Each point is reached from the start by the listed moves, each made 0, 1 or 2 times, or once backwards (-1), plus a little noise. Say if it took an odd or an even number of moves. Then give how often each move was made.
In the rows, zero is written as 128.

Moves:
(1): [144 120 114 123]
(2): [137 161 125 147]
(3): [152 134 130  99]
Start: [134 133 121 144]
Points:
[183 185  89 172] -> even (2, 2, 0)
[121 161 117 193] -> even (0, 1, -1)
[112 202 128 214] -> even (-1, 2, -1)
[192 180 122 106] -> odd (0, 1, 2)

Moves:
(1): [125 107 164 170 124  87 147 107 133]
(2): [137 127 145 142 119 104 141 128 107]
(3): [121 101 159 137 133 139 128 146 117]
(4): [127 105 122 128 127 121 171 125 115]
(5): [146 131 121 131 151 132 126 128 134]
(6): [143 127 100 134 120 142 116 132 134]
Start: [132 154 128 124 127 141 121 140 127]
Points:
[196 104  91 134 162 209 129 203  91] -> odd (-1, 1, 2, 1, 2, 2)
[186 131 132 159 160 149 117 161 112] -> odd (0, 1, 1, 0, 2, 1)
[178  90 211 243 147   9 224  95  93] -> odd (2, 2, 0, 1, 2, 0)
[113 146 143  86 153 236  45 203 135] -> odd (-1, -1, 2, -1, 0, 0)

Moves:
(1): [129 148 121 138 125 106 125 115 111 116 135]
(2): [128 138 126 129 147 117 102 141 123 117 112]
(3): [ 96 131 145 125 110 131 110 129 139 114 128]
(4): [157 151 143 145 124 136 135 113 128 130 120]
(5): [135 124 130 119 139 147 118 114 129 124 116]
(6): [115 126 109 129 123 138 118 123 115 145 132]
(7): [118 127 133 138 144 111 130 110 144 129 132]
(8): [136 124 137 119 108 120 133 120 129 133 126]
(9): [141 113 112 131 118 111 124 125 133 116 118]
(10): [125 119 137 135 127 117 125 125 104 129 126]
(11): [143 124 131 113 141 123 129 128 129 126 154]
Start: [128 117 132 125 126 134 130 143 120 131 119]
Points:
[223 124 132 156 175   7 129 121 155  93  99] -> even (0, 2, -1, 1, -1, -1, 2, 1, 2, 0, 1)
[108 172 178 103 117 173 114 174 144 113 187] -> even (0, 0, 2, 1, -1, 0, -1, -1, -1, -1, 2)
[ 66 147 120 159 193  11  53 135 138  35 105] -> odd (2, 2, 1, -1, 0, -1, 2, -1, 1, 0, 0)
[211  92 100 142 130  77 116  18  91 147 111] -> odd (1, 0, -1, 1, 2, 2, 2, 2, 2, 1, 1)
[248 106 184  86  66 175 122 104 181  91  71] -> even (-1, 0, 1, 2, 2, -1, -1, 2, 2, -1, 1)

Moves:
(1): [134 138 125 131 137 116 121 116 122 132 134 134 137 125 143 120 132 138
 131 120]
(2): [121 123 126 135 134 130 130 131 132 127 123 136 130 129 127 134 136 146
 139 139]
(3): [126 123 116 133 129 127 127 121 134 129 132 134 123 122 129 128 140 125
 129 132]
(4): [133 131 118 129 126 126 129 129 124 133 136 139 135 131 127 134 132 127
 133 128]
(5): [122 119 130 131 131 128 127 128 128 133 131 134 136 121 123 138 130 124
 132 128]
(6): [136 140 128 121 125 132 132 127 130 130 131 129 141 146 131 122 140 142
 123 141]
(7): [137 124 129 136 125 127 136 129 133 133 124 126 134 126 124 126 126 133
 127 131]
(8): [141 117 128 137 149 134 127 129 136 134 139 132 137 129 128 143 139 137
 139 135]
(9): [129 123 122 133 126 131 125 128 126 123 124 124 135 126 123 133 118 127
 127 119]
(10): [129 124 138 134 122 125 139 138 124 124 131 124 126 136 135 121 131 139
 114 132]
(11): [127 126 120 133 135 130 138 131 130 127 133 126 135 125 109 139 132 134
 130 127]
(12): [114 117 133 113 130 144 131 136 115 114 136 130 118 118 129 135 137 128
 136 115]
(13): [130 136 128 129 132 124 118 133 137 123 127 128 128 135 140 118 137 137
 136 136]
(14): [124 122 129 125 132 131 122 127 118 125 133 131 133 116 122 146 129 132
 139 135]
(15): [129 131 130 136 126 120 131 115 142 139 140 129 134 140 136 135 139 136
 135 139]
(16): [136 132 132 116 125 123 139 131 132 127 130 126 137 142 135 129 127 134
 118 134]
(17): [139 129 140 122 137 126 134 122 127 124 135 134 143 138 120 126 127 134
 130 131]
(18): [125 117 117 129 124 125 128 126 121 140 131 124 129 127 128 140 141 127
 134 135]
Start: [128 119 130 134 123 123 125 109 121 134 149 129 129 112 120 118 119 141
 117 125]
Points:
[ 87 118 104 146 128 142 108 141  82  95 136 137 142  55  79 131  93 140
 135  54] -> even (1, 0, -1, 1, 2, 0, 0, -1, 2, 0, 2, 1, 1, 0, -1, -1, -1, -1)
[195 185 157 132  93  69 181  96 145 175 165 163 221 224 172  78 154 249
  95 212] -> odd (1, 2, -1, 2, 0, 2, 2, -1, -1, 1, -1, -1, 0, 0, 1, 2, 1, 0)
[157 140 174  83  93 108 169  65 101 125 190 118 198 194 160 117 143 211
  89 157] -> even (1, 0, 0, -1, -1, 2, 0, -1, 2, 1, -1, 1, -1, 1, 2, 2, 2, 1)
[146 160 145 148  92  97 146 101 153 150 161 155 143 227 159  57 195 214
 105 225] -> even (-1, 2, 1, 1, -1, 2, -1, -1, -1, 2, -1, -1, 1, -1, 1, -1, 2, 1)
[110  78 144 134 119 132 142 127  47 101 143 144 159  62  83 147  74 151
 125  71] -> even (1, 1, -1, 1, 1, -1, 1, -1, 2, 1, 0, 1, -1, 1, -1, 0, 1, 0)

Moves:
(1): [120 123 126 130 129 115 127 128 128 118 132 113 132 127 130 133 137 125
 121 145 107 132 122 126 128]
(2): [134 125 131 122 130 130 118 124 133 123 142 121 130 138 134 126 137 133
 121 119 135 133 126 128 136]
(3): [131 107 128 124 127 135 133 138 127 136 133 130 130 131 127 137 148 143
 117 133 145 136 131 122 127]
(4): [129 146 133 132 135 133 120 133 121 134 132 134 130 122 127 130 122 130
 125 133 131 118 129 113 129]
(5): [128 121 133 128 133 114 130 116 133 124 117 132 121 130 116 131 131 129
 135 129 122 131 133 121 137]
(6): [131 127 121 134 120 133 123 120 130 130 127 125 123 125 121 125 127 128
 121 123 136 125 125 133 130]
(7): [119 139 137 125 128 128 123 129 131 104 118 114 136 141 128 123 130 119
 141 149 109 128 129 120 131]
(8): [150 124 138 123 132 139 128 128 123 122 146 131 137 122 129 119 120 107
 124 136 125 134 132 137 125]
(9): [115 131 132 133 121 132 140 137 139 112 132 113 140 116 132 124 132 136
 112 127 143 136 128 130 133]
(10): [120 133 126 124 123 144 114 117 132 142 138 133 130 125 123 123 132 134
 119 117 124 118 128 131 124]
(11): [130 125 134 137 122 115 125 131 126 128 128 122 139 120 127 128 128 132
 129 129 121 113 124 113 127]
(12): [129 125 129 126 132 125 125 133 135 128 119 134 125 132 124 138 120 139
 126 133 125 133 118 131 122]
(13): [125 139 137 131 130 132 127 126 121 129 121 116 124 125 132 125 122 126
 138 126 132 123 134 109 127]
(14): [117 129 118 137 139 139 125 124 103 128 132 127 131 128 126 120 120 126
 126 132 132 128 133 132 130]
(15): [129 134 132 124 128 126 129 131 125 131 125 131 123 134 129 118 128 123
 122 129 122 131 125 128 124]
(16): [123 124 134 124 123 125 124 135 132 131 133 135 117 131 126 122 125 119
 133 129 122 124 123 123 137]
(17): [118 131 140 124 136 129 122 134 131 126 121 119 127 124 126 133 140 129
 124 121 133 133 128 126 123]
(18): [126 120 136 135 130 123 132 126 137 123 119 133 119 130 129 140 131 129
 122 131 133 126 127 132 124]
(19): [131 130 119 143 147 123 122 135 135 127 124 113 128 122 130 116 139 145
 125 149 121 140 132 124 110]
(20): [133 124 118 126 119 138 128 139 109 127 142 128 122 126 136 127 130 135
 127 136 117 120 136 117 125]
(21): [149 135 137 138 113 133 141 130 126 129 124 129 140 133 135 132 108 121
 136 115 125 130 120 129 148]
(22): [133 126 120 127 138 131 137 129 128 134 123 128 120 118 114 116 128 138
 134 147 125 123 118 133 118]
(23): [122 127 127 137 131 135 129 128 137 129 129 122 132 133 128 128 132 130
 130 114 126 125 119 119 125]
(24): [148 110 113 116 141 122 137 135 133 141 127 145 115 120 125 121 118 121
 119 141 126 118 120 137 133]
Start: [136 136 140 126 136 133 117 137 148 130 129 141 135 142 125 118 134 131
 127 117 118 125 139 135 126]
Points:
[ 90 226 215 176 188 124  89  89 128 101  58 114 158 141  73  56 127 130
 168 176  64  89 150  99 115] -> odd (-1, 0, -1, 1, 2, -1, 2, 0, 0, 2, 2, -1, 0, 2, 2, 0, 1, 2, 1, -1, 1, 2, -1, -1)
[184 108 161 137 152 103  98 117 230  52 101  93 167 170 111 137 159 123
 115 150  61 161 115 134 158] -> even (1, 1, 0, 0, 2, 2, 2, 1, 0, 0, 0, 1, -1, -1, -1, -1, 1, 0, 1, 0, 1, -1, 1, 1)
[115 129 196 106 180 142  71 149 119 142 123 170  83 217 155 132 120 114
 108 123 145 160 136 131 136] -> even (0, 2, 1, 0, -1, -1, 0, 0, -1, 0, -1, 2, 2, 2, 2, 2, 0, 2, 0, -1, 0, -1, -1, 0)
[105 144 237 100 119 215  74 145 165 118 174 114 172 145 110 107 156 127
  52  68 190 206 147 140 170] -> odd (0, 1, 2, 0, 1, 1, 0, 2, 2, 2, -1, 2, 1, 1, 1, 2, 2, -1, 0, -1, 1, -1, -1, -1)
[249  96 191 109 137 137 134 192 110 173 178 157 179  94 143 158 145  95
  81 119 148  94 123  97 132] -> odd (1, 0, 2, 2, -1, 0, -1, 2, -1, -1, 2, -1, 0, -1, 0, -1, 2, 0, -1, 0, 1, 0, 0, 1)
[ 90 191 186 185 203 187  97 122 143  74 100 115 131 110 104  94  99 107
  87 165 192 146 184 115 103] -> even (-1, -1, 0, 2, 1, 2, 1, 2, 2, 0, -1, 1, 2, 2, 0, 0, 0, 2, 1, -1, -1, -1, 0, 0)
[124 101 169 191 124  85 118 119 182 122 120 103 158  88  80 117 166 152
  98 126 128 142 136 103 127] -> even (1, -1, 1, 0, 2, 2, -1, 1, 1, 0, 2, 0, 0, 0, 0, 1, 0, 0, 1, -1, 0, 0, 0, -1)
